Each row is a point. The points of each table are mixes of a few directions, plus a little noise. Count the directions of each table, and those that both share. Where both have some left over, give the other angles between the two spaces (their principal angles), to ten degrees, smallest first.

First, 6 rows:
[[-0.59  0.39]
 [-0.07  0.04]
 [ 0.42 -0.27]
 [ 0.28 -0.18]
 [-0.01  0.02]
 [-0.02  0.00]]
Second (7 x 2):
[[-0.25  0.16]
 [-0.42  0.27]
 [ 0.23 -0.15]
 [ 0.61 -0.39]
 [ 0.09 -0.06]
 [-0.05  0.03]
 [-0.21  0.14]]
Directions: first 1, second 1, shared 1

First (6 x 3):
[[-0.28  0.14  0.76]
 [ 0.06 -0.03 -0.16]
 [ 0.14 -0.08 -0.39]
 [-0.11  0.06  0.29]
 [ 0.19 -0.10 -0.53]
 [ 0.00  0.00  0.01]]
Second, 7 rows:
[[ 0.12 -0.04  0.24]
 [-0.09  0.04 -0.19]
 [ 0.33 -0.13  0.69]
 [-0.16  0.06 -0.33]
 [-0.11  0.04 -0.22]
 [ 0.19 -0.07  0.39]
 [-0.28  0.11 -0.57]]
Directions: first 1, second 1, shared 0; angles 50

First:
[[-0.03  0.16 -0.22 -0.13]
 [-0.22 -0.83  0.34  0.32]
 [ 0.03  0.25 -0.19 -0.13]
 [ 0.28  0.39  0.19  0.00]
 [-0.04  0.03 -0.12 -0.06]]
Second, 7 rows:
[[-0.01  0.02  0.00 -0.01]
 [-0.15  0.24  0.04 -0.15]
 [ 0.06 -0.09 -0.02  0.06]
 [-0.29  0.49  0.08 -0.30]
 [-0.25  0.43  0.08 -0.25]
 [ 0.20 -0.33 -0.06  0.20]
 [ 0.44 -0.75 -0.13  0.46]]
Directions: first 2, second 1, shared 0; angles 50

First (6 x 6):
[[ 0.36 -0.09  0.30 -0.43 -0.06 -0.18]
 [-0.44 -0.22  0.08  0.52  0.43  0.11]
 [-0.08 -0.02 -0.27  0.28  0.36 -0.10]
 [-0.21  0.25 -0.08 -0.01 -0.59  0.35]
 [-0.09 -0.07  0.22 -0.02 -0.07  0.09]
 [ 0.46  0.15 -0.24 -0.34 -0.06 -0.26]]
Second:
[[ 0.04 -0.16  0.35  0.13 -0.06  0.21]
 [ 0.02  0.50 -0.29 -0.41  0.36 -0.35]
 [-0.01 -0.26  0.15  0.22 -0.19  0.19]
 [-0.05 -0.41 -0.01  0.35 -0.35  0.20]
 [-0.01  0.49 -0.42 -0.41  0.34 -0.40]
 [ 0.01 -0.15  0.21  0.12 -0.09  0.16]]
Directions: first 3, second 2, shared 0; angles 30, 60

First (10 x 8):
[[-0.06  0.05  0.11  0.10 -0.28  0.15 -0.09 -0.05]
 [ 0.01  0.03  0.25  0.17 -0.45  0.23 -0.14 -0.24]
 [-0.15 -0.13 -0.46 -0.85  0.13 -0.74  0.28  0.30]
 [ 0.10 -0.17 -0.28 -0.55  0.38 -0.56  0.22  0.03]
 [-0.12  0.14  0.08  0.37 -0.12  0.37 -0.11  0.14]
 [ 0.06  0.02  0.09  0.16  0.02  0.14 -0.05 -0.08]
 [-0.35  0.12  0.05 -0.20 -0.90  0.05 -0.09  0.13]
 [ 0.08 -0.01 -0.04  0.12  0.36  0.02  0.03  0.05]
 [ 0.06  0.04  0.03  0.30  0.28  0.20 -0.03  0.05]
 [ 0.37 -0.09  0.16  0.37  0.57  0.16 -0.02 -0.33]]
Second (9 x 8):
[[-0.34  0.64  0.15  0.19  0.11 -0.43  0.05 -0.29]
 [ 0.56 -1.07 -0.25 -0.33 -0.18  0.72 -0.09  0.48]
 [-0.24  0.46  0.11  0.14  0.07 -0.31  0.04 -0.21]
 [ 0.03 -0.06 -0.01 -0.02 -0.01  0.04 -0.01  0.03]
 [ 0.31 -0.59 -0.14 -0.18 -0.10  0.40 -0.05  0.26]
 [-0.06  0.12  0.03  0.04  0.02 -0.08  0.01 -0.05]
 [-0.19  0.37  0.09  0.11  0.06 -0.25  0.03 -0.16]
 [-0.20  0.38  0.09  0.11  0.06 -0.26  0.03 -0.17]
 [ 0.13 -0.24 -0.06 -0.07 -0.04  0.16 -0.02  0.11]]
Directions: first 3, second 1, shared 0; angles 90

First, 7 rows:
[[-0.27 -0.28 -0.06  0.39 -0.12  0.07 -0.01 -0.38 -0.14]
 [ 0.77  0.05 -0.16 -0.43  0.43  0.03 -0.33  0.59  0.22]
 [-0.46 -0.09  0.07  0.30 -0.24  0.00  0.17 -0.38 -0.15]
 [-0.33  0.13  0.15  0.04 -0.20 -0.06  0.22 -0.15 -0.06]
 [-0.09  0.30  0.16 -0.24 -0.08 -0.09  0.18  0.15  0.05]
 [ 0.72 -0.18 -0.27 -0.19  0.42  0.10 -0.43  0.40  0.15]
 [-0.35  0.04  0.11  0.13 -0.20 -0.03  0.18 -0.22 -0.08]]
Second (10 x 9):
[[-0.30  0.21  0.18 -0.05 -0.18 -0.08  0.24 -0.07 -0.02]
 [-0.35  0.07  0.12  0.11 -0.20 -0.05  0.20 -0.20 -0.08]
 [-0.07 -0.11 -0.03  0.14 -0.03  0.03 -0.01 -0.13 -0.04]
 [ 0.22 -0.43 -0.25  0.30  0.17  0.14 -0.30 -0.14 -0.05]
 [-0.15 -0.03  0.03  0.10 -0.08  0.00  0.07 -0.12 -0.05]
 [ 0.16 -0.33 -0.19  0.22  0.13  0.11 -0.23 -0.11 -0.04]
 [-0.14  0.05  0.06  0.02 -0.08 -0.02  0.09 -0.06 -0.03]
 [ 0.77 -0.54 -0.45  0.14  0.50  0.21 -0.62  0.17  0.07]
 [ 0.22  0.91  0.38 -0.96  0.02 -0.26  0.33  0.78  0.29]
 [-0.37  0.18  0.18  0.01 -0.22 -0.08  0.25 -0.14 -0.05]]
Directions: first 2, second 2, shared 2

First (8 x 11):
[[ 0.27 -0.33  0.19  0.60  0.10 -0.27  0.68  0.19 -0.16 -0.67  0.32]
 [-0.39 -0.13 -0.12  0.33 -0.13  0.18 -0.10  0.05  0.54 -0.25 -0.15]
 [ 0.18  0.22 -0.02 -0.38  0.01  0.12 -0.12 -0.15 -0.48  0.43  0.00]
 [ 0.15 -0.22  0.03  0.09 -0.19  0.03 -0.17  0.00 -0.06  0.17  0.28]
 [ 0.04  0.42  0.11 -0.43  0.43 -0.29  0.43  0.05 -0.38 -0.18 -0.21]
 [ 0.52 -0.16  0.03  0.13 -0.06 -0.01 -0.24 -0.20  0.17  0.35 -0.06]
 [-0.16 -0.09 -0.14  0.17 -0.24  0.36 -0.15 -0.06 -0.02  0.10  0.05]
 [-0.60  0.28 -0.07 -0.52  0.07 -0.10 -0.33  0.12  0.39  0.06 -0.22]]
Second (10 x 11):
[[ 0.06 -0.06 -0.17  0.23  0.29 -0.28 -0.16 -0.52  0.05 -0.09 -0.47]
 [ 0.07  0.11 -0.45 -0.46 -0.51  0.22 -0.06 -0.18  0.02 -0.63  0.62]
 [ 0.08 -0.25  0.20  0.05  0.09 -0.09  0.24  0.37  0.01  0.44 -0.55]
 [ 0.09  0.03 -0.38 -0.46 -0.51  0.21  0.01 -0.04  0.03 -0.50  0.49]
 [ 0.00 -0.11  0.21  0.19  0.23 -0.12  0.07  0.14  0.00  0.35 -0.40]
 [ 0.04 -0.15  0.04  0.40  0.49 -0.36 -0.08 -0.35  0.04  0.24 -0.80]
 [-0.22  0.35  0.22 -0.02 -0.10  0.28 -0.10  0.20 -0.08 -0.07  0.87]
 [ 0.03 -0.12  0.18 -0.04 -0.03  0.04  0.18  0.36 -0.01  0.28 -0.16]
 [-0.12  0.20  0.04  0.17  0.15  0.00 -0.18 -0.22 -0.03 -0.09  0.27]
 [-0.01  0.00  0.09 -0.08 -0.09  0.09  0.08  0.23 -0.02  0.09  0.11]]
Directions: first 5, second 3, shared 0; angles 40, 80, 90

First:
[[-0.01 -0.19  0.05  0.12  0.07  0.08 -0.05  0.12 -0.04  0.11  0.15]
 [ 0.02  0.35 -0.10 -0.22 -0.13 -0.14  0.10 -0.23  0.07 -0.21 -0.27]
 [ 0.09  1.24 -0.34 -0.76 -0.45 -0.48  0.33 -0.80  0.25 -0.74 -0.95]
 [-0.02 -0.34  0.09  0.21  0.13  0.13 -0.09  0.22 -0.07  0.21  0.26]
 [ 0.00 -0.06  0.02  0.04  0.02  0.03 -0.02  0.04 -0.01  0.04  0.05]
 [-0.03 -0.43  0.12  0.26  0.16  0.16 -0.11  0.28 -0.09  0.25  0.33]
 [-0.02 -0.40  0.11  0.24  0.14  0.15 -0.11  0.26 -0.08  0.24  0.30]
 [-0.02 -0.26  0.07  0.16  0.09  0.10 -0.07  0.16 -0.05  0.15  0.20]
 [ 0.01  0.08 -0.02 -0.05 -0.03 -0.03  0.02 -0.05  0.02 -0.04 -0.06]]
Second, 9 rows:
[[ 0.25 -0.28 -0.30  0.17 -0.21 -0.07  0.14 -0.11  0.27  0.19 -0.33]
 [ 0.17 -0.07  0.26 -0.15  0.17 -0.16  0.22  0.36  0.29  0.07 -0.08]
 [-0.64  0.02  0.24 -0.53 -0.18 -0.11 -0.12  0.07 -0.46  0.10  0.56]
 [ 0.33  0.15 -0.37  0.06 -0.21  0.43  0.26  0.13  0.11  0.17  0.31]
 [ 0.25  0.24 -0.30  0.23  0.36  0.37 -0.22 -0.52  0.28 -0.30 -0.23]
 [ 0.35  0.12 -0.17 -0.20  0.41  0.21  0.11 -0.32  0.48 -0.04 -0.13]
 [ 0.24  0.16  0.16  0.12  0.01 -0.12  0.30  0.09 -0.49  0.07  0.03]
 [-0.72 -0.39  0.24  0.19 -0.39 -0.46 -0.48  0.09 -0.34 -0.09 -0.18]
 [-0.23  0.05  0.24  0.12  0.02 -0.06 -0.21  0.21 -0.14 -0.18  0.04]]
Directions: first 1, second 6, shared 0; angles 60

First (11 x 12):
[[-0.10  0.01 -0.03  0.08  0.14  0.00  0.06  0.41  0.00  0.23 -0.02  0.05]
 [ 0.15 -0.09 -0.24 -0.24 -0.16 -0.06  0.00 -0.44 -0.35 -0.04  0.19 -0.05]
 [ 0.19 -0.15  0.03 -0.01 -0.12  0.05 -0.14 -0.68 -0.02 -0.48 -0.04 -0.04]
 [-0.21 -0.18  0.19  0.60  0.57  0.20 -0.01  0.86  0.36  0.05 -0.39  0.22]
 [-0.06  0.17  0.10 -0.05 -0.10 -0.06  0.02  0.07  0.11  0.07  0.03 -0.05]
 [ 0.21 -0.32 -0.05  0.11  0.02  0.13 -0.17 -0.67 -0.10 -0.56 -0.12  0.03]
 [-0.19  0.09 -0.12  0.00  0.20 -0.05  0.19  0.79 -0.09  0.61  0.07  0.07]
 [-0.07  0.37 -0.07 -0.42 -0.33 -0.22  0.15  0.09 -0.12  0.45  0.31 -0.15]
 [-0.05 -0.35 -0.06  0.39  0.48  0.18 -0.02  0.42 -0.01 -0.02 -0.22  0.20]
 [ 0.12  0.22  0.37 -0.07 -0.40 -0.01 -0.19 -0.79  0.38 -0.63 -0.09 -0.16]
 [ 0.00  0.26 -0.11 -0.39 -0.32 -0.19  0.11 -0.06 -0.17  0.32  0.27 -0.13]]
Second (11 x 12):
[[ 0.19  0.03  0.20  0.01 -0.12 -0.05  0.06 -0.13  0.09 -0.10 -0.05  0.02]
 [-0.36 -0.12 -0.41 -0.09  0.17  0.10 -0.10  0.15 -0.01  0.27  0.05 -0.05]
 [-0.88 -0.10 -0.95  0.00  0.67  0.25 -0.31  0.71 -0.52  0.41  0.23 -0.06]
 [ 0.58  0.10  0.63  0.03 -0.36 -0.17  0.18 -0.38  0.25 -0.32 -0.12  0.06]
 [-0.60 -0.13 -0.66 -0.05  0.37  0.17 -0.21  0.40 -0.22  0.33  0.12 -0.07]
 [ 0.39 -0.05  0.40 -0.07 -0.42 -0.11  0.18 -0.50  0.46 -0.07 -0.18  0.01]
 [ 0.06 -0.01  0.06 -0.01 -0.08 -0.02  0.02 -0.09  0.08 -0.01 -0.03 -0.01]
 [-0.30 -0.09 -0.35 -0.03  0.17  0.08 -0.09  0.18 -0.09  0.19  0.05 -0.04]
 [ 0.01 -0.02 -0.01 -0.01 -0.03  0.00  0.00 -0.03  0.05  0.02 -0.01 -0.01]
 [ 0.43  0.21  0.52  0.12 -0.11 -0.13  0.08 -0.08 -0.11 -0.40 -0.02  0.08]
 [ 0.50  0.17  0.57  0.08 -0.23 -0.14  0.13 -0.21  0.04 -0.37 -0.05  0.08]]
Directions: first 3, second 2, shared 0; angles 40, 80

First:
[[ 0.30  0.06  0.07  0.14 -0.27  0.10 -0.08 -0.24 -0.27  0.11 -0.07  0.06
  -0.32 -0.04]
 [-0.51 -0.14  0.26  0.23 -0.24 -0.21  0.21 -0.10 -0.20 -0.03 -0.06 -0.12
  -0.30  0.00]
 [ 0.37  0.20  0.00 -0.28  0.13  0.33  0.11 -0.16  0.35  0.02 -0.20 -0.19
   0.65  0.23]
 [ 0.18  0.09 -0.34 -0.43  0.76 -0.01 -0.08  0.30  0.55 -0.09  0.18  0.00
   0.79  0.02]
 [-0.08  0.12 -0.28 -0.31  0.54 -0.08 -0.22  0.57  0.34 -0.02  0.13  0.15
   0.44 -0.15]
 [-0.02 -0.26 -0.22  0.10 -0.36  0.17 -0.06  0.21  0.05 -0.17  0.17  0.13
  -0.29  0.16]
 [ 0.15  0.66  0.28 -0.13  0.25 -0.07 -0.33  0.15 -0.27  0.46 -0.43  0.11
   0.16 -0.49]
 [-0.49 -0.17  0.26  0.31 -0.25 -0.31  0.15 -0.14 -0.36 -0.01  0.00 -0.04
  -0.51 -0.10]
 [-0.04 -0.19 -0.01  0.12 -0.57  0.31  0.11 -0.01  0.04 -0.12 -0.05 -0.05
  -0.20  0.29]
 [ 0.15 -0.35 -0.04  0.25  0.02 -0.24  0.19 -0.58 -0.23 -0.15  0.33 -0.05
  -0.41  0.09]]
Second (11 x 14):
[[ 0.32 -0.03 -0.19  0.07  0.19 -0.14  0.06 -0.47 -0.23  0.45 -0.18 -0.31
   0.23  0.02]
 [-0.36  0.11  0.11  0.13  0.34 -0.30 -0.09  0.04 -0.31  0.27 -0.17 -0.01
   0.09 -0.24]
 [-0.61  0.02  0.35  0.18  0.08  0.23 -0.18  0.41 -0.03 -0.52  0.10  0.48
  -0.10  0.04]
 [ 0.59 -0.22 -0.45  0.03 -0.20 -0.03  0.05 -0.37 -0.10  0.35  0.02 -0.27
  -0.11  0.11]
 [ 0.48 -0.34 -0.43  0.23 -0.19  0.18 -0.05 -0.37 -0.23  0.16  0.09 -0.06
  -0.15  0.26]
 [-0.13  0.53  0.46 -0.66  0.01 -0.22  0.32  0.34  0.72 -0.16 -0.10 -0.24
   0.31 -0.29]
 [-0.52  0.19  0.54  0.11  0.38  0.29 -0.04  0.05  0.00 -0.44 -0.09  0.30
   0.39  0.15]
 [ 0.11 -0.11 -0.10 -0.18 -0.52  0.18  0.00  0.39  0.38 -0.39  0.30  0.18
  -0.42  0.06]
 [-0.03 -0.08 -0.19  0.09 -0.02 -0.25 -0.09  0.06 -0.22  0.27  0.00 -0.04
  -0.22 -0.17]
 [-0.20 -0.27 -0.10  0.37 -0.06  0.22 -0.24  0.10 -0.31 -0.20  0.15  0.36
  -0.28  0.15]
 [ 0.35  0.21  0.01 -0.37 -0.01 -0.16  0.26 -0.19  0.32  0.22 -0.13 -0.39
   0.27 -0.09]]
Directions: first 5, second 4, shared 2; angles 50, 80

First (11 x 18):
[[ 0.49 -0.02 -0.48 -0.41 -0.10 -0.47 -0.21  0.19 -0.28  0.03 -0.03 -0.43
   0.21  0.29  0.16  0.05 -0.25 -0.37]
 [-0.55  0.04  0.42  0.14 -0.28  0.03  0.07 -0.24 -0.12 -0.20  0.10  0.12
   0.19 -0.05 -0.31  0.09 -0.43  0.38]
 [ 0.04 -0.06  0.01  0.38 -0.06 -0.11  0.23 -0.09 -0.22  0.27 -0.27  0.27
  -0.06 -0.24 -0.02  0.29 -0.11  0.00]
 [-0.31 -0.07  0.29  0.09  0.17  0.50  0.08 -0.02  0.54 -0.13  0.18  0.13
  -0.27 -0.11 -0.07 -0.33  0.50  0.28]
 [ 0.60 -0.23 -0.22  0.53  0.18 -0.06  0.30  0.05 -0.15  0.34 -0.10  0.43
  -0.43 -0.38  0.07 -0.05  0.67 -0.08]
 [-0.01  0.16 -0.16 -0.50  0.17  0.13 -0.29  0.18  0.32 -0.15  0.05 -0.37
   0.12  0.34  0.20 -0.12  0.03 -0.22]
 [ 0.22 -0.13 -0.45 -0.39 -0.03 -0.21 -0.12  0.26  0.20  0.20 -0.28 -0.41
   0.06  0.14  0.22  0.11 -0.21 -0.31]
 [-0.20  0.54  0.20 -0.34  0.13  0.04 -0.38 -0.11 -0.29 -0.42  0.27 -0.20
   0.44  0.46  0.08  0.09 -0.38 -0.19]
 [ 0.10  0.01  0.08  0.12  0.30  0.36  0.03  0.04  0.29 -0.05  0.15  0.19
  -0.29 -0.10  0.07 -0.28  0.64  0.05]
 [-0.30 -0.25 -0.15 -0.03 -0.22 -0.05  0.14  0.07  0.33  0.35 -0.50 -0.10
  -0.01 -0.16  0.00  0.34 -0.44  0.01]
 [-0.08 -0.03  0.44  0.45 -0.26 -0.16  0.19 -0.32 -0.59 -0.26  0.39  0.38
   0.03 -0.20 -0.43 -0.15 -0.02  0.44]]
Second, 10 rows:
[[ 0.44  0.12 -0.15  0.02  0.04 -0.28 -0.08 -0.01 -0.49 -0.02  0.11  0.01
   0.11  0.10  0.07  0.03  0.01 -0.21]
 [ 0.17 -0.33 -0.56  0.05  0.29  0.25  0.20  0.33  0.84  0.78 -0.83 -0.01
  -0.46 -0.31  0.44  0.33  0.31 -0.36]
 [ 0.24  0.16  0.05  0.00 -0.05 -0.24 -0.10 -0.10 -0.53 -0.23  0.29  0.01
   0.19  0.14 -0.07 -0.07 -0.07 -0.04]
 [-0.06  0.03  0.08 -0.01 -0.04 -0.01 -0.02 -0.03 -0.05 -0.08  0.08  0.00
   0.04  0.02 -0.05 -0.04 -0.03  0.06]
 [ 0.77 -0.19 -0.79  0.09  0.36 -0.12  0.11  0.33  0.21  0.79 -0.73  0.01
  -0.34 -0.19  0.56  0.39  0.34 -0.68]
 [-0.52  0.03  0.40 -0.05 -0.17  0.17 -0.01 -0.13  0.14 -0.32  0.25 -0.01
   0.10  0.03 -0.26 -0.17 -0.15  0.38]
 [ 0.09  0.22  0.22 -0.01 -0.14 -0.25 -0.13 -0.18 -0.63 -0.41  0.47  0.01
   0.28  0.20 -0.20 -0.15 -0.17  0.10]
 [-0.67 -0.11  0.32 -0.05 -0.10  0.38  0.08 -0.03  0.59 -0.08 -0.02 -0.01
  -0.07 -0.09 -0.17 -0.10 -0.07  0.38]
 [-0.22  0.09  0.29 -0.03 -0.13  0.00 -0.06 -0.13 -0.17 -0.32  0.31  0.00
   0.15  0.09 -0.21 -0.14 -0.13  0.23]
 [-0.24  0.00  0.16 -0.02 -0.07  0.09  0.01 -0.05  0.11 -0.12  0.08  0.00
   0.02  0.00 -0.10 -0.07 -0.06  0.16]]
Directions: first 5, second 2, shared 2

First, 9 rows:
[[-0.47  0.18 -0.36  0.00  0.57  0.13  0.14 -0.11 -0.07  0.08  0.05 -0.32
  -0.57  0.28  0.07 -0.07 -0.17 -0.41 -0.12 -0.02]
 [ 0.50 -0.22 -0.29 -0.15 -0.62 -0.22 -0.13 -0.04  0.34 -0.03 -0.12  0.13
   0.76  0.08 -0.16  0.12  0.18  0.74  0.12  0.29]
 [ 0.05  0.07  0.66  0.14 -0.02  0.08 -0.08  0.31 -0.10 -0.07  0.13  0.20
  -0.20 -0.40 -0.16  0.02 -0.16 -0.07 -0.24  0.02]
 [ 0.12 -0.06 -0.28  0.55  0.01  0.27 -0.38 -0.14  0.05  0.12  0.55  0.39
   0.10 -0.27 -0.08 -0.19 -0.09 -0.19 -0.13 -0.21]
 [-0.21  0.01  0.32 -0.94  0.04 -0.51  0.49 -0.13 -0.36  0.03 -0.30 -0.14
   0.39  0.32  0.20 -0.04  0.01  0.06  0.08  0.22]
 [ 0.00  0.02 -0.75 -0.21 -0.04 -0.09  0.10 -0.03  0.44 -0.03 -0.34 -0.49
  -0.03  0.53 -0.14  0.21  0.03  0.50  0.03  0.41]
 [ 0.04 -0.04 -0.34  0.17 -0.07  0.10  0.03 -0.03  0.22 -0.09 -0.39 -0.32
  -0.20  0.23  0.14  0.16  0.27  0.07  0.35 -0.16]
 [-0.02  0.05  0.60  0.16  0.07  0.09 -0.09  0.15 -0.25  0.00  0.29  0.32
  -0.11 -0.42 -0.05 -0.11 -0.15 -0.28 -0.20 -0.13]
 [-0.02 -0.01  0.44  0.29  0.06  0.16 -0.08  0.02 -0.26 -0.01  0.13  0.24
  -0.16 -0.34  0.16 -0.10  0.07 -0.43  0.10 -0.41]]
Second, 10 rows:
[[-0.02 -0.38 -0.21 -0.15 -0.10  0.01 -0.04 -0.07  0.44 -0.18 -0.02 -0.21
   0.35  0.25  0.33  0.10  0.13  0.15  0.06  0.06]
 [ 0.01 -0.30 -0.02  0.02  0.12  0.08 -0.26 -0.03  0.02  0.15  0.10  0.16
  -0.06  0.48  0.21  0.00  0.08  0.01  0.17  0.00]
 [-0.20  0.12  0.28  0.25  0.33  0.18 -0.07  0.01 -0.30  0.09  0.31  0.20
  -0.36 -0.24  0.02 -0.17 -0.16 -0.50 -0.14 -0.24]
 [-0.29  0.05  0.04  0.04  0.04  0.11  0.26 -0.05  0.31 -0.43  0.20 -0.36
   0.21 -0.67  0.22 -0.04 -0.11 -0.39 -0.37 -0.19]
 [ 0.23 -0.50 -0.23 -0.16 -0.08 -0.06 -0.35 -0.03  0.16  0.25 -0.15  0.16
   0.12  0.97  0.19  0.12  0.25  0.47  0.42  0.21]
 [ 0.13  1.01  0.25  0.10 -0.15 -0.22  0.46  0.15 -0.65  0.07 -0.26  0.05
  -0.35 -0.97 -0.87 -0.09 -0.25 -0.01 -0.25  0.03]
 [ 0.10 -0.11  0.00  0.01  0.04 -0.01 -0.19  0.01 -0.13  0.22 -0.02  0.20
  -0.13  0.39 -0.02  0.01  0.06  0.12  0.19  0.06]
 [ 0.28  0.71 -0.12 -0.20 -0.50 -0.37  0.52  0.10 -0.12 -0.14 -0.54 -0.28
   0.18 -0.67 -0.69  0.11 -0.05  0.49 -0.12  0.26]
 [-0.07 -0.19  0.05  0.07  0.15  0.10 -0.16 -0.02  0.00  0.07  0.15  0.11
  -0.08  0.21  0.18 -0.04  0.01 -0.14  0.05 -0.07]
 [-0.17 -0.42 -0.04  0.02  0.16  0.17 -0.17 -0.08  0.28 -0.10  0.23 -0.05
   0.11  0.23  0.44 -0.01  0.05 -0.20  0.00 -0.11]]
Directions: first 5, second 3, shared 1; angles 60, 90
